Each wall is flat, endless, passes through zero and stands at right angles to its row. A trip goes straight from one point to another. List the walls that it crosses, first one first.
(in the rows, 128 means zero)

Walls:
(1): [158   7  78]
(2): [124 145 163]
(3): [ 58 157 141]
(4): [ 81 158 119]
(5): [137 210 126]
(6): [ 96 131 107]
Trips:
[134 184 132] to [ 93 105 141] => 6, 5, 1
[85 90 80] to [144 204 139] => 5, 1, 2, 6
[ 92 161 174] to [145 144 166] => 6, 4, 3
[147 101 125] to [130  74  87] => 6

Walls:
(1): [113  55 111 176 165  94 133  99 133 105 124 129]
(2): [133  91 138 129 113 105  60 112 129 142 144 181]
(3): [201 199 169 113 148 105 101  61 174 184 114 140]
(4): [170 158 113 126 101 140  88 135 143 180 150  58]
(5): [ 43 118 104  82 141  75 121 167 136 115 119 195]
(6): [ 81  79 120  63 197 143 190 118 155 165 135 102]
Trips:
[ 96  76 117  83  93 145 160  96 130 122 117 109] to [ 88 130  51 165 164 155 157 124 162  66 151 189] => none
[228 132 146 199 130 139 174  78 146 129 193 116] to [190 113 162 165 105 186 132 154 160 122 103 113] => 1
[114 225 119 156 148  74 110 143  76 213 149 188] to [ 69 124  77  95 108 108 144 113  77 103 101 116] => 4, 3, 2, 6, 1
[ 94 195  50 100 116 125  59  98 108 115 143 145] to [162  53 128 175 134 159  87  80 112 213 102 185] => 1, 5
[183 112  87  76 110 139 134 112 172 107  71 135] to [135 199 167 174 103 122 120 140  89  90 144  60] => 6
[171 102 149  46  99 116  96 146 136 155 146 152] to [128  99 115  73  86 197 133 149 129 117 165 195] => 3, 4
[107 144 114  98  59 141 124 108 156 156 162  87] to [158  86 126  88 163  96  78 157 179 178  60 165] => 2, 5, 1
[119 142 105 164  80 104 125 153 122  86 102 145] to [140  84 159 165 128 210 157 140  77 187 128 162] => 5, 1, 6

Walls:
(1): [157  69  16 113 105 165 167 110 151 171 104 124 124 107 155 123 176 129
  73 110  66 121 120 101 178 119 143  41  98 108 230 147  43 124 130 133
 151 125 127 109 129  99 135 111 109 105 111 102]
(2): [149 142 123 109 165 133 136  48  89 190 116  95  56 117  54 100 129 173
 130 160 141 131 133 158 117  92 120  80 170  86 240 160 124 143 192 147
  35  88  84 106 132 119 154 144 128  70 107  97]
(3): [143  95 122 118 150 182 182  94 137  52 105 119 122 196  89 120 130 161
  75  98 122 113 133  83 173 156  80 115 171  89  92 134  72  98 171 155
 226 165 129 130 112 157  98 196 135 103 175  71]
(4): [115 128  94 121 107 145 122 206 146 156 138 189 149 101 138 124 145 117
 131 155  65 152  94 161 230  96 167 122 149 161 113 116 105  77 123 181
 147 111 100 163 128 102 130 103 131  71  34 148]
(5): [ 81 128 195 120 116 147 109 154 114 182 173 163  86  56  92 116 147 161
 139 118 123 187 101 103 136 116 113 107 127 116 185 139 104 105 109 180
 119 145 150 173 152 172 137 149 152  90 111 169]
Trips:
[126 122  61 128 177 148 108 127 171 150  79 177 144 112  89 117  89 227
 150 161  99 179  92 109 183 147 186 121 139 113 173 163 134  86 177 112
 123  90 157  73 111 140 183 113  41 126 110 156] to [ 99 160 120 113  91 125  81 183 153 121  80 113  94 141 150 112  96  86
 134 182 140 134 161 117 161 136 131 147  19 135  94 142 161 118  72 152
 168 123 114 141 149 105 152 115  95 127  82 163] => 2, 5, 1
[145  76  84 121 130 109  70  53  78 116 135 148 144 175 148 176 159 125
  45  12 174 142  82 110 113 135 157 125 115 140  90 110 119 164 175 111
  90  79 138 135 118  93 129 155  81  37 117 138] to [158 116 116 117 148  74 160  99 127 155  89 117 179  76 157  31 110 137
 102 139 122  57 104 168 148 111 136 102 155 121 115 157 171 107  51 135
 176 143 104 178 107 100  98 119 139 168  96 116] => 4, 2, 3
[154 205  99 138  83 115 112 249 111 137 122  57 109 122 155 177 104 131
 155 130 166 157 126 118  97  88  86 111 193 142 122 150 121 182  89 125
 174  68 150 134 130  80 149  32 104  99 142  62] to [ 80 164 129 108  66  72 108  67 110 115 114 165 149 164 147 133 133 122
 127 129 140 119 172 146 143 106 188 138 106 115 141 119 108 127 183 202
 143 111 146 189 126 127 151 122 117 162 155 138] => none
[204 160  58 116 146 139 121  60 125 167 179 147 100 133  90 179 112 107
 131 174 134 160 124 153 143 166  86 147 114  22 115 125  59  74 135 151
  55 118 139  47 122 181 117 174  86 161 219 117] to [147  96 186 122 187 104 157  78 111 125 129  72  91 146 106 145 118 124
 141 138 140 145 154 170  74  87 221 131  84 171 108 178 107 102 142 171
 157 114  49 130 105 160 215 151 101 114 112 143] => 1, 3

Walls:
(1): [ 93 149 156 140 127 163 163 132 117 105 136 189 140  99  89 176 168 137
  73 149  49 131  84 131 109 172 136 142  99 123  77 142 188 153 134 107
 107 166 145 173  94 157 126 126 162 102 128 177]
(2): [ 86 151 107 198 119  84 134 154 171 118 150 136 147 123 137 136 158 116
 161 139 156 122 145 182 136  96 115 128 163 132  87 152  97 120 104 154
 102 111 135  79 137  99 141 100 110 130 139 135]
(3): [ 67 159 174 121 142 148 134 149 134  87 133  91 137 125 170 123  96 155
 142  91 126 145 122  87  77 116 101 171 102 142  99 146 123 138 192 158
 125 111  79 117 118 134 108 124 125 101 147 100]
(4): [145 127  72 180 127 194 112 106 115  71  73 117 144 128 191 166 157 150
 146  92 120 152 121 102 112 137 146 158 104 189 124 107 162 148 107  87
 152 161 107  80  79 131 138 130 136 109  85 128]
(5): [ 85 107 155 131  95 179  92 139 136  89 154 112  50 160 119 106 116  96
 154 127  97  86 112  98 143  77 184 102  87  99 134  86 156 126  74 142
 155 123 129 138 115  76 157 112  94  66 153  94]
Trips:
[140  80 162 140 158 143 110  66 140 146 125 118 126 122  86 166 123 175
 100 150  48 202  95  96 139 184  82  85 106  79  89 131  93 160 166 120
 115 157 115 162 128  96 136 112 125  91 171 119] to [131 144 171 119 163 142 170 202 118 116  88 119 106 171 132  92 117 147
 102 160 101 111 141  72 112 143 180 125 160 157  78  96 170 132  99 144
 169  86  99 135  60 109 100 147 135 119 140 163] => 5, 4
[ 91 119  98 107 103  97 142 139 155 145 148 131 126 126  70 131 158 192
  71 143 127 133 141 137  82 130 125 129 120 127 197  90 139  86 150 143
 101 154 148 123 100 159  71 180 167 162 171 155] to [110 111 113 157 134  79 168 108  83 124 102 112 191  87 158 177 136 124
 190 181  98 153 125 151 137 137 143   7  57 144 151 105 172 126  73 108
 123 104 133 144  97 130 171 111  94 128  84  97] => 4, 2, 5
[136 157  99 168 148 131 132  89 109 103 137 118 133 161 112 158 133 133
 181 159 134 132 102 147 131  56 122 130 151 108 138  92 138 104 170 187
  98  63  70 191  82  87 155 129 125 144 132 155] to [162 172 123  59 132 103 164 142 136 141 129 125 152 113 128 127 116 162
 149 129 145 111 181 145 143  63  51  96 164 213  84 160 144 106 122 155
  93 108 149 143  78 121 132 103  95 169 142  83] => 5
[121 114 147 151 155 107 117 155 106  93 121 105 127 104 140  89  93 151
 168 132 130 147 146 159 168 130 134 122 129 110 148 166  75  82  87  99
 124 177 172 104 125 127 157 104 132  97 124 143] to [109 133 115 152 103 138  71 159 176 147 157  64 119 165 138 130 164 172
 151 148 106  96 102 102 173  44 143 106 179 103 190 119  98 110 125 106
 145 106 179 198 166  96 111 133 180 173 105 150] => none

Walls:
(1): [144 140 122 116 131 119 140 168 101 106 147 114  58  86 172 168 167 121
 153  99 128 135 123 176 162  81 101 128 107 120 177 127  89 143 123 104
 149  98 212 180 136 112 128 204 161 103 142 132]
(2): [109 130 161 144  99 110 135 125  99  71 129 132  98  94 128  88  75 144
 126 149 115 113  79 152 118 145 119 112 135 186 208 115 146 132 140 105
  99 106 139  90 137 113 100 152 144 116 151 154]
(3): [166 159  86  82  80 163 143 118 134  73 165 131 132 111 129 188 171 131
 152 118 101 145 142 137 165 119  84 126 106 144  77 136 111 138 159 126
 159 163 173 133 114 126  68 178 128 151 112 136]
(4): [ 96 135  95 106 122 155 120 164  79 174 189  84  78 173 116 135 189 104
 178 108 132 151 124 139  89 173 161 154 140  78 146 123 140 130 109 142
 124 113 100 123 105 102 109 139 152  89 155  95]
(5): [141 133 146 121 174 137  87 143 125 134 110 149 123 151 136 149  71 168
 125 107 157 122  93 131 156 131 102 147 112 176 134 121 134 121 102 111
  67 117 134 162  98 131 112 141 122 139 174 113]
(6): [ 86 104 163 144 150 145 153 144  79 141 183 162 126 188 143 110 125 146
 139  83  92 119 126 117 168 181 141 101 138 121 159 153 189  79 119 154
  90  99  86 141 111 164 106  74 136 163 164 154]
(7): [118 130 158 154 108 175 107 130  95 190  60  93 119 128 156  94 170 144
  76  77 154 106 157 140 117 148 160 101 167 165 101 106 133 136  98 162
 117  93 116 152 149 131 145 119 130 135 125 155]
(8): [146 168  94 149 129 106 137 132  81 102 161 113 136 117 145 127 148 101
 152 145 135 127 130 249 161 153 196 131 161 145 115 155 147 119 150 142
  96 198 161 129  95  82  93 159  66  99 140 100]
(9): [ 89 144 146 108 141 178 173 142 132 157 122 101  96 111 157 144 112  92
 129  84 128 155  93  90 127 107 103 139 191 189 118 149  97 154  92 105
 128 154 111 141  93 138 159 123 113 111 188 148]
(10): [125 163 130 108 148 121 167 208 177 128 142 142 128 154 151 161 136 124
 106 148 116 108 151  57  93 174 127 149  92 106 115 155  80 131 126  96
 136 139  52 163 115 119 166 121  96  90 130 144]
(11): [125 102 105 137 163 141 136 111 136 107  85  92 143 114 118 153 129 111
 133  97 120  79 154 118  93  67 109 186 109 134 127  89 119  99 100  98
 132 135 109  88 108 110 139 166 156 184 123 136]
(12): [101 126 159 123 129 128  71 113  84 118 110 146 204 109 144 113 102 137
  86 140 143 189 194 118 132 122 107 208  61 116 128 173 164 133 185 116
 133 109  87 164 137  78 168  78 135 126 154 119]
Trips:
[132  94 112 104 165 139 101 132 131 107 118  70 168 129 100 153  93 117
  91 148 174 144  99 117 152 127  85 193  74 158 134  82 114 186 169  94
 150 148 170 151 143 139 141  45 127 149 100 113] to [145 153 116 138 163 148 118  98  99 166  92 119 117 138 140 126 115  97
 186 137 105 152  77 166 113 149 121 119 144 151 167  80 146  80 199 123
 150 120  92  94 160 120  85 114 147 142 100  86] => 2, 3, 4, 8, 12, 6, 5
[109  61 137 168 126 129  90 144 118 104 128 176  85 108 106 121 126 113
 132 108 142 115 139  89  72 165 103 113 157 131 140 107 133 173 138 189
 111 164 108 110 124 147  85 100 133 159 139 138] to [107 120 101  94 115 113 137 133 123 125 114 123 119 139 131  82 143 153
 115 138 119 123 133 106 125 116  90 113 131  96 120 115 124  87 126 147
 139 133  67 162 117 100 164 122 142 151  95 174] => 11, 10, 12, 2, 4

Walls:
(1): [146 134  94 128 134 159 128 154 143 134 128 156 117  96 147 120 123 103
 175 121 101 166 110 119 155 138 190 111  89 135 112 172 108 133 206 167
 107 198 121 144  99  99 114 127 131 104  98 138]
(2): [114 135  68 128 152 136 157 168  83 105 111  98 116 110 115 111 126 121
 106 188 104 161 141 173 129 100 110 167  91 164 138  86  86 145 181 147
 127 126 145 131 151  74 118  40 145 168 109 104]
(3): [ 73 148  68 148 133 132 111 135  84 112  95 108 130 166  85 106 137 148
 112 154 109  98 133  86 138 115 124   7 123 103 108 139 121 111 159 156
  78 121  95 108 161  62  99 108 176 109 113 115]
(4): [ 74 115 174 128 134 122 143 127  70 118 142  98  59 161 144 158  85 102
 169 123 109  98 105 100  89 177 147 123 168 166 111 165  91 147 162 158
 117 112 134 151 174 140 147 166 104  68  93 134]
(5): [ 97 130 181 137 158 117 130 152 135 176 101 128 171 135 183 124 138 129
 130 175 153 102 137  97  97  66 129 106  80 105  94 100  81  92 160 144
 174 142 149 152 125  96 158 116  65 129 123 117]
(6): [163 175 148 118 158 124 174 102 195 156  74 146 161 103  96 116  80 150
 146  97 167  61 103  91  97 163 169 144  95 123 164 126 167 124 112 189
 121 173 137 104 121 155 144 127 138 113 115 159]
(7): [120  61  86 121 147 168  90 132 140 148  94 138 119 120 140 133 110 105
  85 134 146  87 134 132 235 144 132  76 103 136 126 157 129 117 118 129
  52 135 120 135  99 118 140 181 165 134  93 152]
(8): [185 166  92 141 139 113  91 106 158 130 134 139 184 113 134 172 150 138
 175 121 144 126  87 118  91 123 110  65  99 181 151 107 102 166 168 142
 153 135 128 139 131 100 141  65 133 110 145 116]
Trips:
[ 94 139  97 140 108 104 137 104 188 139 123  54  73 148 140 139 121 110
 111  95 120 119 123  82  86  85 103 114 174 142 139 128 106 145 154 166
 126  75 128  95 124 107 137 115  92 159 134  88] to [ 88 102 161 118 133 159 144 144 157 171 158 176 106  89 157 102 126 188
 126 132  94 135 128 192 150 125 157 128 120 161 128 158 151 105 120 147
 170 118 168 162  78 158  96 111 131 119 123 106] => 3, 8, 1, 4, 2, 7
[145  75 127 123 156 115 136 133 112 147 167 182  74 177 144 140  98  92
  95 161 103 140  93 146  85 112  63 115 223 132 155  74 132 158 120 105
 168  99  87 128 162 148 152 118 168 149 120 154] to [119  95  90 110 162 110  71 123 138 135 134 150 186 117 165 135 158 129
 126 114 153 198  87 172 124  95 176  89 119 114 102  92 110  84 174  61
 118 118 132 128 146  93 118 107 111 146 214 114] => 8, 4, 5, 3, 1
[157 129  50 110 112 110 104 137 137 123 165 113 114 132 127  95 148 154
 169 122  72  76 150 154 117 123 166 146 144 144 164 110 192 127  78 193
 136 116  97  91  69  94 147 151 168 134 119 206] to [168 140 206 139 152 101 142 133 149 131 130 122 135 129 112 172 137 146
  75 205 151 143  88 129 140 226 114 206 192 122 144 104 162 140 160 110
 145 104 133 163 143  93 147 138 119  75 143 158] => 3, 1, 7, 4
[148 151 117 137  90  79 119 101 141 134 139  85 112 177 137 166 163 143
 166 148 116  94 109  71 115  93 134 161 145  97 101 122 130 148 115 153
 190 128 135 153 120 148 121 117 142 102 107  91] to [129 145 115 165 105 136 135 165  82 112 111 116 127 134 206  82  95 129
 123  97 110  98 128  65  85 156 136 168 118 118 118 144 134 168 145 113
 170 135 134 111  73 100 132  77  82 159 104 100] => 2, 1
[170  73 177 115  54 175 102  68 118 133 150 105 118 101  98  81 153 101
 107 135  95 173 112  97  90  79 181  53 142 207  77 141 161 141  89 137
 145 158  97 124 144 124 147  61 136  97 120 118] to [ 75 132 133 140 137 111 123 162 137 110 108 126 126 173 128 126 130 165
 129 108 120  70 184 113 135 124 137 182  99 120 127 172  73 147  69 136
  69 121 148 128 164 145 139 139  67 147 148 159] => 1, 8, 5, 7, 6, 3
[166  84 111 144 159 131 118  75  98 139 117 186 105 103 175 152 160 119
  77 137 126 110 110 122 114 174 119 114 127 138 110 207 121 110 107 127
 123 152  98 147  92 160  89 115 122 156  88 114] to [114 100 150 108 102 116 134 125 120 154 121 133 101 118 109 211 165 162
 103  86  84 127  91 138 127 172 133 134 137 132 110 110 125  99 125 198
  95 136  88 130  80  89 117 121 141 157 146 154] => 6, 3
